Each row is a point. Each copy is the shape, with its points in the same order, turned, moved and blurred by noise. Some copies are also mirrored. Which?

Shape (6 x 3):
[[ 12  14  17]
 [-23 -28 -21]
 [ 13  27  48]
 [ -2   0  -9]
 [-10  10 -45]
 [ 39  19  15]]
Copy 1 (6 x 3):
[[-10  23   4]
 [ 22 -36   0]
 [-47  38   8]
 [ 12  -5   6]
 [ 47  -5  26]
 [ -8  46 -11]]
Copy 1 is: mirrored
Copy 2 (6 x 3):
[[ 28 -23   2]
 [-27  11  -5]
 [ 60 -17  27]
 [  0 -18  -7]
 [-14 -22 -42]
 [ 31 -50   9]]
Copy 2 is: only turned
Copy 3 (6 x 3):
[[  4  27   0]
 [-19 -34   9]
 [ -5  59  -8]
 [  2  -5   3]
 [ 22 -34 -12]
 [ 27  37  15]]
Copy 3 is: only turned

Shape (6 x 3):
[[ 47 -15 -17]
 [  3 -27 -21]
 [  1  29   5]
 [ 30  15  21]
 [-16  -6 -22]
 [  6   8  21]]
Copy 1 (6 x 3):
[[  4  60 -20]
 [ 19  14 -26]
 [-23  13  28]
 [-36  33   4]
 [ 20  -1  -8]
 [-29  12  -3]]
Copy 1 is: mirrored
Copy 2 (6 x 3):
[[ 27  13  42]
 [ 20 -18   9]
 [-22  26  -5]
 [-22  27  31]
 [  8  -9 -16]
 [-27  10  14]]
Copy 2 is: only turned

Shape (9 x 4):
[[ 45   1 -12  46]
 [  7  28 -39  12]
 [ 15  46  13 -27]
 [-33 -22 -11 -39]
 [ -2  -4  28 -31]
 [ 16   4 -12  12]
 [-42  42   4   1]
 [ 41 -45   8 -27]
 [-17   2  15  10]]
Copy 1 (9 x 4):
[[  5 -22 -39  56]
 [ 11  37 -33  32]
 [ 56  18 -11 -11]
 [-24  29  -4 -42]
 [ 16  -8   1 -33]
 [  5   3 -22  23]
 [ 22  45  29  10]
 [-10 -35 -47 -33]
 [ -1   1  15   6]]
Copy 1 is: only turned
Copy 2 (9 x 4):
[[ 34  25  54 -21]
 [-17  43  30   0]
 [-45   1  12 -49]
 [ -5   3 -52   3]
 [ -4 -18 -22 -35]
 [  7  15  18 -16]
 [-46 -17   4  19]
 [ 41  14 -24 -57]
 [  2 -15   9  -2]]
Copy 2 is: only turned
Copy 3 (9 x 4):
[[ 60  30   8  39]
 [ 16  32 -39  34]
 [-15  54  -6 -10]
 [-34 -32 -12   1]
 [-23   2  17 -16]
 [ 21  19  -2  25]
 [  3  15 -44 -31]
 [ -9  -3  54  37]
 [ 20  -4 -13 -13]]
Copy 3 is: mirrored

Shape (8 x 4):
[[-16 -10  -4  -1]
 [  6  12 -19  34]
 [-55   9 -10  36]
 [ 37  -7  21 -14]
 [ 30 -18   0  -8]
 [-15   0 -31  29]
 [ 24 -16  -2 -14]
 [  1  13 -12 -10]]
Copy 1 (8 x 4):
[[  4  -5 -15  -1]
 [-21  17  15  20]
 [ 19  27 -18  47]
 [-19 -38  29 -24]
 [-27 -24  10 -20]
 [-21  29 -11  20]
 [-22 -26   4 -23]
 [ -2   8   7 -16]]
Copy 1 is: mirrored
Copy 2 (8 x 4):
[[ -5   0   8  -5]
 [ -1  19 -40  -8]
 [-22  47   3 -43]
 [ 37 -29 -12  12]
 [  6 -29 -11  17]
 [-27  18 -20  -5]
 [ 15 -26  -5  18]
 [  8  12  -2  14]]
Copy 2 is: mirrored
Copy 3 (8 x 4):
[[ -6 -22  -5   5]
 [-36  13 -25   6]
 [ -5 -21 -60  21]
 [ -4  16  41  -6]
 [-21   1  33  -1]
 [-38 -14 -32  10]
 [-18  -4  30  -6]
 [-13  -5  -4 -22]]
Copy 3 is: mirrored

Shape (12 x 6):
[[  1  -5  -7  20  27 -11]
 [ 15   7 -20 -36   5   6]
 [  5  30 -10 -11 -11   0]
 [-19  -4  -5 -34  -2   7]
 [  8 -18 -16  35  -6 -21]
 [-17  22  -6 -32 -20  -6]
 [  1  -9 -23  27  11 -16]
 [  5 -32   4  23  -5 -11]
 [ 10  17  -8 -27  -7  -1]
 [ 21  28   6  -9   3  18]
 [  8 -26 -23  31   6   1]
 [-14  -4  -1 -53  -9 -37]]
Copy 1 (12 x 6):
[[  8   8 -33  -3  -9   3]
 [ -7  30   5 -30  20 -20]
 [-12  32  15  -2   5 -13]
 [-18   3   7  -4  27 -12]
 [ 40  -6 -11   2 -17 -11]
 [-20  17  19  11  16 -31]
 [ 35   9 -29   4 -10  -7]
 [ 23 -26 -10 -10 -15  -2]
 [-10  18  13 -16  11 -18]
 [ -7  33  11 -22  -6  10]
 [ 42  -1 -17  -8   0  10]
 [-26  -5   5 -11  21 -60]]
Copy 1 is: mirrored
Copy 2 (12 x 6):
[[  8  12  15 -12  24  15]
 [  0 -23   4  25  11 -28]
 [  5   9  -1   9 -13 -27]
 [-27 -15 -13   4  11 -24]
 [ 24   3  -7 -19   4  26]
 [-14  -2 -14  -4 -15 -41]
 [ 20   9  -5 -14  23  16]
 [  1 -12  -3 -16  -1  36]
 [  0  -9   5  11  -9 -27]
 [ -1  14  21  27 -13 -15]
 [ 21   1  -7   3  17  35]
 [-17 -39  -1 -30   1 -41]]
Copy 2 is: mirrored
Copy 3 (12 x 6):
[[ 12  -5 -22  15   0   7]
 [  5  13  21 -26  11  25]
 [ -8  23  23  -6   7  -4]
 [ -3 -18  30 -21  -4  10]
 [ -8   5 -42  -4 -14 -10]
 [ -7   6  41 -18 -12  -6]
 [ -3   4 -30   7 -13   7]
 [ -2 -17 -35 -15  -3 -15]
 [  2  17  23 -21   8   3]
 [  0  17  17  -3  36  -3]
 [-14  -6 -42  -3  -1  10]
 [ 27  -4  35 -41 -31  -2]]
Copy 3 is: mirrored

Shape (13 x 8):
[[ -3   4  27  25 -18 -17  49  22]
 [-15  -3  -6 -20   2   9 -12  22]
 [  2  31 -28 -27  42  -5 -26  19]
 [ -3   2 -17 -26  43   2   4 -17]
 [-19  17  27   8  -3 -10   3 -12]
 [-32  30 -12  14  31  38  -6  30]
 [-37  -7  -8   1  -1  -7  35  -5]
 [-35  54 -45 -13  17  18 -14  18]
 [-15  37 -36  10  25  15 -11  24]
 [-11 -19   3  19  -7 -32  23 -11]
 [-22 -14  20   9 -20 -27  38   1]
 [-10 -20  10  31 -15 -19  10  -2]
 [ 10   7 -22 -14  -2  16   9 -17]]
Copy 1 (13 x 8):
[[ -4 -35  13 -32  30 -26 -43   2]
 [-30   0  10   7  -3   7  11   7]
 [-49  39 -31   2  -7  25  -2  -9]
 [-19  12 -45  21   2   4   1 -22]
 [  9  -4  -2 -13 -14  -7 -29   9]
 [-48   6   4  22   9  39 -39   6]
 [-21 -36 -23  11  -3 -19 -22  10]
 [-60  -2 -32   2 -31  50 -23  14]
 [-54   9 -24   3   7  43 -21   8]
 [  3 -18 -30 -18  23 -32 -12  24]
 [  0 -36  -3 -16   7 -42 -27  16]
 [  8 -23  -4 -14  26 -15 -14  33]
 [-15 -22 -23  -1   5  22   8 -19]]
Copy 1 is: mirrored
Copy 2 (13 x 8):
[[ 24  -9  59  15   2 -24  13   5]
 [ 18  26  -4   4   8  19 -22   1]
 [  0  53 -40  -6  34  32   4  21]
 [-17  12 -16 -14  20  42  18 -13]
 [ -3  16  14  30  -4  -7  18  -9]
 [ 10  21  -3  40  19  49   2  41]
 [-16  -8  32  14  19  11 -16 -10]
 [ -8  31 -32  40  51  21  -7  31]
 [ -5  23 -18  25  35  27  -6  49]
 [-19  -1  32  -2  -5 -12  -2 -12]
 [  0  -2  48  11   5 -18   1 -17]
 [-12   2  35   7 -25 -11 -10   2]
 [  2 -14 -28   3  11   8   4   2]]
Copy 2 is: mirrored
Copy 3 (13 x 8):
[[  0 -16   1  20 -17  36  42  24]
 [ 12  -3 -21 -18  16  -9 -11  14]
 [ 30   6  15  -7   7 -51 -35  13]
 [ 13   4  10   6  22 -35 -13 -24]
 [-23  -8  15  18  13   8   0  18]
 [ 37  21  26 -21  32   5 -17  24]
 [ 14 -28  -4  23  25  18   6  -3]
 [ 40 -21  31 -25  23 -11 -50  28]
 [ 42   9  23 -14   7  -3 -36  20]
 [-10 -12 -14  48  -5  18   3  -1]
 [-12 -23 -16  34   4  25  25  17]
 [-12   0 -19  35  -3  29   1  12]
 [  0 -12   1 -11  -9  -3 -19 -25]]
Copy 3 is: mirrored

Shape (14 x 8):
[[ 17  14   0   7  -6  25   9 -13]
 [-12 -52  14  -7 -53  23   8   8]
 [  9  -8  23 -35 -27 -12 -13   9]
 [ -6  31   1  -9 -18  34  15  14]
 [  3  10  27 -10   6 -18  -3 -29]
 [-25 -29 -42  10   4   8   0   8]
 [ 15  15 -13   7   7  -2  42   0]
 [ 16  28  27  13 -14 -11  -3 -28]
 [ -2  16  24  12   6 -12 -11  -4]
 [  6  24   6 -14  -6  34   2   4]
 [  9  30  31 -32   8  34  -1  13]
 [ -7  25 -15   9 -17  32  14  10]
 [-44  15  22  -8   8 -46  16   5]
 [ 14 -31  17 -57 -29  12  -6 -21]]
Copy 1 (14 x 8):
[[ -3 -14  11  19  13   8  19  -5]
 [ -9   5  31 -20  51 -21   3  54]
 [ 19  22  25  -9  -1   0 -20  26]
 [ -6  -1  36  -6   0  -6  37 -13]
 [  3 -18   3  -2 -13  25 -26   7]
 [  2  -6 -34 -31  33 -23  27   6]
 [  7 -28  -5  15 -16  -9  34  10]
 [ -9 -23  17  24  -8   7 -26  -8]
 [-20  -3  -3  -1 -13   9 -17  -3]
 [  0   5  28   2   4  13  26 -12]
 [ -1  22  36  -1 -14  35  24  -7]
 [-10 -10  19  -2  10 -15  38 -16]
 [-11 -22  -5 -47 -45  -7 -16  15]
 [ 42   9  34 -11  31  24 -12  38]]
Copy 1 is: mirrored
Copy 2 (14 x 8):
[[-20   7  28 -16  -3  17  -1   0]
 [ 21 -29   1   8 -12  44 -32  51]
 [ 35   5   0 -19 -23  -7 -14  29]
 [-31  -1   5 -20   2   1  14  31]
 [ 19   8 -13 -23   8  -2 -14 -19]
 [-10 -10  -5  55  10  19  16   7]
 [ -5  -5  31   6  36  -9   0   2]
 [-11  12   2 -33  -6  -3 -36 -22]
 [ -1  29 -12 -13   8   1 -23  -2]
 [-19  17   9 -22  -5  12  21  20]
 [  6  37   6 -49  -4   7  21  28]
 [-44  -2   8  -6   1   4   8  25]
 [ 21   7 -48  -1  42 -29  -9   9]
 [ 43 -19   8 -24 -32  24   2  13]]
Copy 2 is: only turned
Copy 3 (14 x 8):
[[ 27   2   0  31  -9 -15 -10  11]
 [ 27   1  37   5 -34  60   0   2]
 [ -9 -16  47  11 -23   4   1 -19]
 [ -1   4  20  31 -11 -10 -22  41]
 [ -8 -17   1  35   9  -6   1 -27]
 [ 18  24  -4 -31  11  18  -7  16]
 [ 21  -4  -1  17   9 -19  26  29]
 [ 20 -12  16  51  16 -18  -4 -22]
 [  7 -25  12  23  26  -8 -14 -16]
 [  5  -3  12  28 -15 -14 -29  21]
 [-17 -28  10  32 -30 -22 -35  17]
 [ 18  13  20  23   4  -6 -19  41]
 [-31 -29  18  15  48  15  14  -3]
 [-10   2  24  16 -60  20   8 -24]]
Copy 3 is: mirrored

Shape (13 x 9):
[[  6 -10   9 -15   0  -8  17  -4  -2]
 [ 10  -9  -5   1   4  -9  -9  -1 -10]
 [  0 -13   2   8  -8 -14  -2  24   0]
 [  7   6 -10  -2  -7 -17 -17   5  11]
 [-14   7  29  -4  -3  -1 -12  -6  -7]
 [  7   1  -6  14   1  -1  -9  -5  11]
 [ -9  -2 -12 -14   6  -5   4  -4   1]
 [ 10 -11  -9 -23  -8  19 -11  24  -4]
 [  3 -31   6  11  51 -13 -15  -4  40]
 [-11   2  11   1  -5  10 -18  22  -6]
 [  9   9  30  11  11  -3  -4  54 -10]
 [-23   9  -9  12  -6  -2   2  -4   3]
 [ -4   2  -9   6   5 -14 -15  -4  -2]]
Copy 1 (13 x 9):
[[  2  23 -15   4  12  -6 -10  -4   7]
 [ 16   7 -10  -6   0  14  -3  -5  13]
 [ 21   9   2   1 -17  -9  -7   3   9]
 [ -1  -2  -4   9 -19  15   0   2  10]
 [  6   4   1   2  20   7  -8  29  -1]
 [  1  -5  -5  -8  -5   5  15  -1   8]
 [ -7   5   1  -2   7   6 -16 -14  11]
 [ 15 -17 -25   0  -6  -2 -31 -10  -1]
 [-23  25  -7 -60 -23   5   2   8   8]
 [ 18 -15   3  -2  -1  -1 -16  16  -6]
 [ 39  11   3  -5 -18  -8  -9  18 -39]
 [ -3  -7  21   3  10  -3   5  -3  12]
 [  4   0   7  -5  -3  18   1   0  15]]
Copy 1 is: mirrored
Copy 2 (13 x 9):
[[  2  16 -21  10 -15  -1  -5   1   1]
 [ -5  -1 -17   1   6  -2 -11  19  -3]
 [  4   1 -20   0   5 -27   7  14   9]
 [  7   5  -1   2  12   0   2  27  14]
 [  6  14  -3  26  18 -12  -5  -4 -12]
 [ -5  -9  -6   9   9   5  12  17   1]
 [-11  13   2   2 -10  -4  -7  11   1]
 [ 22  -9  -1   2 -20 -22 -15  27  -7]
 [-41 -25 -15  44   1  -3  -4  16  37]
 [ 12  -7   3  12  12 -31  -2   7 -11]
 [ 27 -25 -18   2  19 -42  -8 -18  15]
 [-13  12   8   0   7  -8  19   4  -8]
 [-13   2  -3   3  17  -2  -2  18   2]]
Copy 2 is: only turned
Copy 3 (13 x 9):
[[  0  -8  13   0  10  -3   3   8  22]
 [-11   8  -4   4   8   2   1   5   2]
 [ -7  19  20  -5  10  -8   1 -10  -6]
 [  0   4  -4  10  17 -10   4  -4 -21]
 [ 12  -5 -11 -14  -4   2  16 -16  12]
 [  0   0  -4  -7  -1  -9  -2  10 -19]
 [ 15   2   6  14   1   2  -1  11   7]
 [-18  12  19  23  -8  -2  27   1   1]
 [-15 -28  13   9 -19  -3 -51 -17 -15]
 [  2  14   5  -2 -15   5  23 -18  -9]
 [-16   7  30 -22   3  25  18 -32 -15]
 [ 27  11   2  -9  -1  -5   2   9  -9]
 [  5   8 -10   6   5  -1  -7   1 -14]]
Copy 3 is: mirrored
Copy 4 (13 x 9):
[[ -3 -12 -13  -7   2  -5   3  13 -21]
 [  2  11  -2   1   1 -13  -4  -8 -18]
 [ 17   2 -10  12  19  -2   4   1  -2]
 [ 12   7  -6  -9   5  14 -10 -17  -9]
 [ -2 -25   3   6 -18  -5  18  -8  -2]
 [  0   2   2   4   3  -1 -24  -6  -3]
 [-17   7  -9   1   0   8   1  -1 -11]
 [ -5  20  -6 -26   6 -15   8   8  11]
 [-29 -13  37   5  43  -4 -15 -20 -20]
 [  1  -1  -2   4   0 -10  12  -8  20]
 [ 19 -18 -25   1  34 -29  17 -19  21]
 [ -7   3 -10  25  -5  14 -13  -2   3]
 [  1  10   2   9  -3   2  -5 -19 -10]]
Copy 4 is: mirrored

Shape (14 x 11):
[[-26  -7 -19  -7 -10  13  -3  -7  -6 -29  12]
 [-11 -17  13  -7   6   5  -8 -24   7 -12 -25]
 [  0 -16 -34  24  12   1  -4  -2 -27  -5   7]
 [-19 -11 -20  28 -18  15   5  -7  -9  -8  18]
 [ -8 -23  33  12  -3  19  -1  -5   6 -24 -13]
 [ 15 -16   4   3   5  16  10 -25  -9 -10  18]
 [-22  29  16  -1   6  30 -13 -33  24  -7 -26]
 [  8 -10 -23  11  -2  11 -13 -11  -5 -30  16]
 [  1 -17 -28   5   7  -4 -24   2  11  18  29]
 [  1  -5 -23  29  27 -12 -25   8  11 -16  39]
 [ 14  20 -33  16  -7 -33 -26   9  23   5  17]
 [ 20  17  15 -19  40 -26   3  24  10  28   7]
 [ 28  31 -27  -1  21   1 -35  35  36  18   6]
 [-18  -2  -1  -2   5  26  22 -26  36 -18 -30]]
Copy 1 (14 x 11):
[[  4  24   0   6  24  23   5  13   9 -35   5]
 [ -9  23   4   0  15  -8  20  -5   6  -4  31]
 [ 26  26 -15  -5   9  23   4  18 -13   0   3]
 [ 19  18 -24  -6   2  11 -16  18   8 -30   1]
 [ -4  32 -10  -1   2  -5   8 -19  34  -1  24]
 [ 17  25 -16   3  17 -16  -4  -9  -4  -5  -3]
 [  5  -7  14   1   1 -11  29 -43  -1 -33  36]
 [ 19  25 -17  -4  34  22  -6  -7  -2 -10   0]
 [ 10  -3   5   9  17  26 -33  13 -13   7  13]
 [ -5  20  -3  -5   5  52 -40 -15 -12  -1  -4]
 [ -7 -34   3 -25  25  41 -24  -8 -14  -3 -10]
 [-19 -14  43  11  -9  -3  -2 -13  -6  34 -25]
 [ 19 -45  37   0  18  40 -23 -29   3  14 -10]
 [ 17  13  30 -23   4 -21  11 -21  17 -37  28]]
Copy 1 is: only turned
Copy 2 (14 x 11):
[[ -9 -21 -10   4  19   2 -15  13 -12  21  33]
 [-14  -4  17  12  21  -8 -25 -28 -16  -8  32]
 [ 18  19 -12  12  28  18  -4  11 -21   9   9]
 [  8   5  -7  14   3   6 -12   8  -4  39  18]
 [ -5  -2  28  19  -8 -23 -28  -5 -22  -4  32]
 [ -9  21  17 -11   8   9 -35   5 -24  13  22]
 [-30  -4  26   1  36 -49 -15 -28   4  16  22]
 [ -9   3  -8   4  19   5 -14  12 -40  24  16]
 [-19   3 -18  12  16  24 -21   4 -11   6 -26]
 [-16  20 -39  17  16  -6 -19  25 -30   3 -15]
 [-28   6 -42  -3   4   3  16 -13 -20   7 -27]
 [-30  20  -1 -27   7  -1  -6   2   7 -55 -19]
 [-47   1  -4  -4  23  -9  24   8 -13 -12 -52]
 [-43   8  27  19  21 -15  -6 -19   2  14  49]]
Copy 2 is: only turned
Copy 3 (14 x 11):
[[  2  12 -12 -32 -22  25   3  15  -2  -9  -5]
 [ 23 -18 -22   6 -15   3   8  19 -15 -15  -4]
 [-16 -14  -1 -15 -24  17 -14   7  21  -5 -40]
 [ -7  14 -22 -23  -4  26  -3   0  22   1 -25]
 [ 23  12 -30  14 -19  -9  19   7   2 -17  -8]
 [-20   6 -11  20 -11  21   4  12  -3 -10 -13]
 [ 43  -1 -40   7  -7  23 -25   0 -29 -31   4]
 [-15   4 -15 -10 -39  21 -10   3   5   4  -9]
 [-28 -26  -2 -23  -3  11  -8 -24   6  -7  -3]
 [-40  -8 -20 -28 -33  -6 -20 -26  -1 -12 -22]
 [-18 -15  -2 -30  -6  -9 -46 -27  -9  22  -6]
 [-13 -16  33   7  10 -32 -26 -16 -34 -34 -13]
 [  0 -20  23 -12 -20  -6 -50 -60 -16 -11   6]
 [ 42   1 -26   5  -9  30  11  -3 -39  -7 -20]]
Copy 3 is: mirrored
Copy 4 (14 x 11):
[[-20  -7 -30  -8 -13   0  22  12  -7 -26  15]
 [ -5  35 -17 -17  -5  28  18   4  -1  -5   5]
 [-24  -5 -25 -15 -13  -9 -25  -1  17 -21  -6]
 [-24 -15 -23  -3 -29  -9   7  16  21  -8  10]
 [ 13  19 -36  -6  -8  32  20   4  22   2  11]
 [-12  17 -17   4  -6  -5  12 -23  22  -9  23]
 [ -2  14  -1 -37  12   9  55   8   8  21  -5]
 [-10   2 -28 -14 -23 -13   9  -8  10 -32  -2]
 [  4  16  -3   7 -20 -37 -13  15   1 -19  -8]
 [  9  -1 -23  14  -6 -36  -4   4  21 -34 -34]
 [  3 -16  14   5 -30 -25   1  -2  -2 -17 -47]
 [ 20   5  16  32  30  -2 -14 -23 -17   7 -22]
 [ 35 -13   3  -8  -2 -42  -4 -10 -21  13 -47]
 [-20  28 -29 -13  -8  14  48   0  -7  29  -8]]
Copy 4 is: mirrored
